Each row is a point. The last column is the point's height on a tilted bowl or saddle (a function of degree 2), plus a little noise. Count its main directions that bend up, bend down and stay straight.

Points (16 x 4):
[[-6.9 -0.7 -0.5 -0.4]
 [ 5.9  2.6  8.5 11.5]
 [-1.2  2.1 -1.9 -0.1]
 [-1.3  3.4  2.0  0.3]
 [ 4.7 -1.6  3.0  2.3]
 [ 2.0 -2.2  3.7  1.8]
 [ 2.6  1.4  3.6  2.1]
 [ 3.3 -3.2  6.0  5.2]
 [-0.3  2.6 -1.9  0.2]
 [ 0.2  2.6  1.1  0.2]
 [ 0.4 -0.2 -0.9 -0.6]
 [-1.2  5.5  2.5  1.8]
 [ 0.9  4.9 -4.6  3.1]
 [ 6.8 -0.3 -0.8  0.9]
 [ 0.3 -4.8 -0.9  0.8]
 [ 4.8  0.5 -7.2  2.0]]
Directions: 2 up, 0 down, 1 straight

Points (22 x 5):
[[-2.6 -0.9 -6.2  0.8  1.4]
 [-0.6  2.4 -6.6 -4.8  5.8]
 [-2.4 -3.0  4.6  1.3  1.1]
 [-0.1 -1.5  1.9 -4.4  3.2]
 [-2.6 -3.2  3.9 -3.1  2.7]
 [-5.2 -0.9 -3.1 -0.3  1.0]
 [-5.0 -2.1  5.5  2.0  1.9]
 [ 2.1  0.3  1.2 -3.2  2.9]
 [ 0.6 -4.0  3.6 -1.9  2.2]
 [-1.2  5.0  0.6 -5.2  5.9]
 [ 2.6  5.3  2.9 -0.9  4.5]
 [ 7.5 -2.8 -5.2 -3.8  7.7]
 [-0.6 -0.6  4.9  7.0  2.3]
 [-4.1  0.9 -0.7  1.6  0.1]
 [-4.0  1.8  1.6  0.5  1.1]
 [ 0.7 -0.8  1.2 -5.0  3.7]
 [-4.2 -5.7 -3.4 -3.4  3.1]
 [-4.2 -5.1 -3.2  1.7  0.5]
 [ 0.2 -2.7  3.5 -3.5  3.1]
 [ 2.6 -5.8 -4.9 -4.3  5.2]
 [-3.5 -2.4 -3.7  3.1  0.0]
 [-1.6  5.1 -3.6 -1.6  3.1]]
Directions: 4 up, 0 down, 0 straight

Points (23 x 5):
[[-0.5 -1.6 -0.5 -0.4  2.4]
 [ 2.1 -3.4  4.3  1.5  2.7]
 [-0.7 -5.2 -5.3 -1.8  6.9]
 [-0.3  2.6  0.0  2.5  0.1]
 [ 1.3  1.5 -4.3 -3.7  3.5]
 [-3.5 -3.7  2.0 -0.1  1.3]
 [-5.1 -3.4 -1.6  0.9 -0.4]
 [ 0.1  2.5  2.2  2.3  0.0]
 [ 1.8 -5.1 -7.0  0.8  3.8]
 [-1.7  3.4 -1.7  3.1  0.2]
 [ 2.7  4.6 -0.7  1.1 -1.5]
 [-8.2  1.4 -1.2  5.3 -2.9]
 [-4.1  4.7  6.1  4.6  1.6]
 [-1.4  1.4  2.0  0.0  0.3]
 [ 2.7  1.6 -4.6 -4.7  4.0]
 [ 1.2 -2.3 -4.6 -1.1  4.2]
 [-1.2 -5.0  2.0 -6.9 10.3]
 [ 3.3 -2.8  1.1  6.4  2.4]
 [-1.0  1.8 -4.6 -4.4  4.6]
 [-0.7  3.6  3.8 -5.5 -1.3]
 [ 0.9  2.3  1.0 -1.0  0.1]
 [-6.2  2.9  2.1  8.1  1.4]
 [-7.2  0.2  3.2 -3.6  0.0]]
Directions: 2 up, 2 down, 0 straight

Points (22 x 5):
[[ 4.4  4.2 -4.5 -1.2 -1.7]
 [-5.3  6.5 -1.7 -0.4 -1.1]
 [-4.6 -2.0 -6.6  5.4 -0.9]
 [ 0.3  1.5  2.4  3.5 -1.4]
 [ 1.1 -2.4 -7.5  0.7 -1.4]
 [ 1.3  0.7  1.7  2.7 -1.2]
 [-1.9  3.6  1.1 -4.0 -2.8]
 [ 0.5  0.3  3.8 -0.7 -2.9]
 [ 2.4 -3.2 -1.7  0.8 -1.3]
 [ 3.9 -3.4  2.0 -6.7 -5.8]
 [-0.6 -2.9  2.4 -2.1 -2.5]
 [ 3.1  1.2  3.7  3.3 -3.1]
 [-0.7  2.1  0.5  2.7  0.0]
 [ 3.4 -5.9  1.0  3.8 -4.1]
 [-3.2 -4.0  7.6 -1.5 -8.4]
 [ 3.9  3.1 -7.5  2.2 -1.4]
 [ 7.3  0.8 -2.8 -2.4 -5.5]
 [ 2.8 -1.8 -5.6  2.3 -1.4]
 [ 1.2 -0.4  3.9  1.4 -2.9]
 [-5.4  0.4 -3.9 -0.2 -0.6]
 [-1.5 -3.0  0.9  1.5 -1.3]
 [ 3.6  3.1  7.8 -0.8 -7.3]]
Directions: 0 up, 3 down, 1 straight

Points (49 x 7):
[[-1.4 -3.4  1.7  0.9 -1.6  0.5  0.2]
 [-3.4  0.8  2.8  6.9  2.6 -3.5  4.8]
 [-5.2  1.6 -2.9  0.8  0.5 -1.2  2.6]
 [-2.4 -0.7 -1.1  6.1  1.8 -1.7  3.1]
 [-1.8 -1.3  4.3  0.4  0.4 -1.0  0.9]
 [-1.1 -8.2 -2.2  0.7 -3.6 -0.2  3.0]
 [ 1.5 -2.8 -0.5 -0.9 -0.5 -3.4  1.6]
 [-1.8 -4.4  1.1  5.1  1.4 -1.5  2.2]
 [-3.9  5.3 -2.6 -1.5  1.4 -2.0  4.0]
 [-1.5  3.4 -0.4  4.6  1.3 -1.2  3.3]
 [-2.4  1.2 -9.6  2.0 -4.8 -1.4  8.0]
 [ 3.1 -8.0  2.7 -1.6  0.8 -0.5  2.9]
 [-5.4 -0.4 -2.3 -3.8 -7.6 -0.4  4.9]
 [ 0.6 -3.4 -5.9  2.5  4.0  4.2  3.0]
 [ 2.6 -1.3 -3.3  0.1  0.1  7.0  1.9]
 [ 3.3 -3.2  0.7 -2.6 -5.8 -4.6  4.6]
 [ 5.7 -7.8 -1.5 -5.8 -0.8 -1.8  5.5]
 [-1.3 -3.3  0.1  4.0  4.2  4.7  1.8]
 [ 0.1  1.5  2.9  1.8  0.7  3.7  1.5]
 [ 1.2 -2.8 -2.7 -4.3  1.5  4.4  1.2]
 [ 3.5 -2.3  7.4  0.3  2.3  7.5  3.9]
 [-2.6 -1.6  5.0 -1.3  0.7 -0.6  1.1]
 [ 5.5  1.8 -4.3  0.0  2.7 -3.2  4.4]
 [ 1.6 -2.3 -0.2 -0.8  0.0 -1.4  0.8]
 [ 4.4 -2.6  5.2 -4.8  3.0  4.3  3.4]
 [-4.6 -0.4  0.8  0.8 -7.2 -3.9  4.3]
 [-1.7 -0.3  0.2 -5.2  5.2 -3.4  3.0]
 [-5.5 -8.1 -1.5  0.6  0.2  0.2  2.8]
 [ 1.4  2.4  2.2 -0.4 -0.6 -0.3  1.5]
 [-0.7  1.9 -4.5 -2.3  1.1 -2.6  2.6]
 [-2.7 -1.4  1.3 -3.0  1.5 -8.3  4.8]
 [ 0.2 -2.8 -4.9  4.2 -2.9  8.0  4.2]
 [-0.5  5.7  5.1  3.3 -1.3 -2.4  5.4]
 [-6.1 -4.4 -3.4 -4.1 -1.9 -4.8  4.4]
 [ 0.5 -4.5  5.4  5.2  6.9 -1.5  5.7]
 [-1.1 -4.1 -0.2 -0.4  0.5 -4.3  2.2]
 [-0.3 -7.8 -4.1 -7.1  0.0 -2.2  5.1]
 [-1.0  3.3  3.7 -4.1  2.9 -5.4  4.5]
 [ 3.7  0.9  0.6 -4.6  3.7 -1.6  2.7]
 [-4.6 -6.9 -3.7 -0.8  2.8  4.6  2.9]
 [-0.3 -5.9 -1.0 -3.1  0.3 -3.0  2.4]
 [ 1.7  0.9  2.8  1.5 -3.5 -2.3  2.4]
 [ 0.8 -3.4  1.8  3.4 -1.1 -0.1  0.9]
 [-6.3 -2.8 -0.1 -6.5 -1.4  3.5  2.7]
 [ 1.5 -3.2 -0.3  3.1 -4.4 -0.8  2.0]
 [-2.7 -5.8  2.9  1.2 -2.1  8.5  2.2]
 [-1.6 -4.2 -4.2 -4.8  1.6  0.0  1.9]
 [-3.1 -7.5  1.3 -2.7  0.3 -3.9  3.4]
 [ 2.2 -2.6 -2.8  1.2  0.1 -4.2  2.9]]
Directions: 6 up, 0 down, 0 straight

Points (43 x 7):
[[ 3.7 -2.5 -1.5 -1.3  6.1  4.7 -7.0]
 [-0.9  1.2 -1.9 -4.0  2.5  1.5 -3.7]
 [ 0.3 -0.5 -2.8 -0.5  1.6 -0.8 -1.9]
 [-5.5  1.7 -3.9  4.9  4.7 -2.5  1.0]
 [ 0.1  2.2  1.7 -2.3  0.0  1.4 -2.0]
 [ 5.4  3.1  1.3 -0.6 -6.9 -6.2 -1.3]
 [ 0.8 -1.3 -4.6 -9.0  3.9  2.3 -9.5]
 [ 4.2 -1.1 -2.0  2.4  1.1  2.9 -4.5]
 [ 2.5  1.7  1.3  0.8 -3.3 -3.1 -1.1]
 [ 0.0  2.7 -1.8 -8.9  2.3  0.4 -6.5]
 [ 3.8 -2.0  3.6  4.2 -3.1  1.1 -1.8]
 [ 3.1 -3.5  3.2  3.5 -0.5 -1.1  0.2]
 [-5.8 -2.4  1.0 -4.8 -1.2 -1.1 -0.6]
 [ 1.6  1.8  4.8  2.3  0.7  1.7 -1.8]
 [ 1.5  0.2 -0.4 -2.2 -4.8 -3.0  0.0]
 [ 0.1 -5.1  5.2  2.9  5.0  3.0 -0.6]
 [-1.8 -0.7  1.9  0.0 -0.3  5.3 -0.5]
 [ 2.7  0.5 -5.7 -0.8  3.3  5.4 -6.4]
 [ 1.0 -2.5 -4.0 -3.5 -2.3  0.0 -1.5]
 [ 0.8  3.5 -4.0 -1.0  3.7  3.6 -5.5]
 [-2.8 -4.9 -3.5 -5.0  0.3  0.0 -2.6]
 [-3.3 -2.0 -4.4 -2.1 -2.0  1.6 -0.1]
 [ 3.3  1.3  3.2  2.3 -2.6 -2.2 -1.5]
 [-2.4 -3.0 -3.7  0.8 -1.6 -0.4  0.4]
 [-0.5  4.9  4.4 -1.2  3.8 -1.3 -2.8]
 [-2.8 -3.4  0.7 -5.4  1.9  5.1 -3.7]
 [ 4.1 -5.1  1.9  5.7  3.9 -1.4 -0.8]
 [-0.4 -4.4 -4.6 -0.1 -1.9  3.0 -1.7]
 [-5.8  5.4 -7.2  0.0  0.7 -1.0  1.6]
 [-0.8  5.1 -6.0 -3.4 -2.6 -1.9 -1.5]
 [ 1.3  2.4 -0.6 -4.1  6.7  0.9 -7.1]
 [-2.2 -6.7  1.9  2.0  0.1 -2.9  2.3]
 [ 4.3  0.2  6.0 -7.8 -0.1  6.3 -0.1]
 [-1.0  0.3 -2.1  8.7 10.4 -2.9 -4.0]
 [-0.6  0.2 -4.0 -2.7  3.3  2.2 -4.5]
 [ 0.1  2.5 -4.7 -2.0  3.6  3.5 -5.2]
 [-0.3 -1.1  3.5  7.8  0.1  5.1 -2.4]
 [ 2.0  8.9  1.2  2.9 -6.8  6.6 -5.0]
 [ 3.4 -1.2  2.1 -6.1 -5.5 -2.2  0.7]
 [ 3.6 -2.3 -0.9  1.9 -5.4 -2.1 -1.0]
 [ 1.1  0.8  5.7  0.1 -0.9 -4.1  1.5]
 [ 1.6  6.6  3.1 -4.9 -3.6 -4.0 -3.1]
 [ 0.6  2.5  2.6  0.5  0.7  1.8 -2.1]]
Directions: 2 up, 3 down, 1 straight
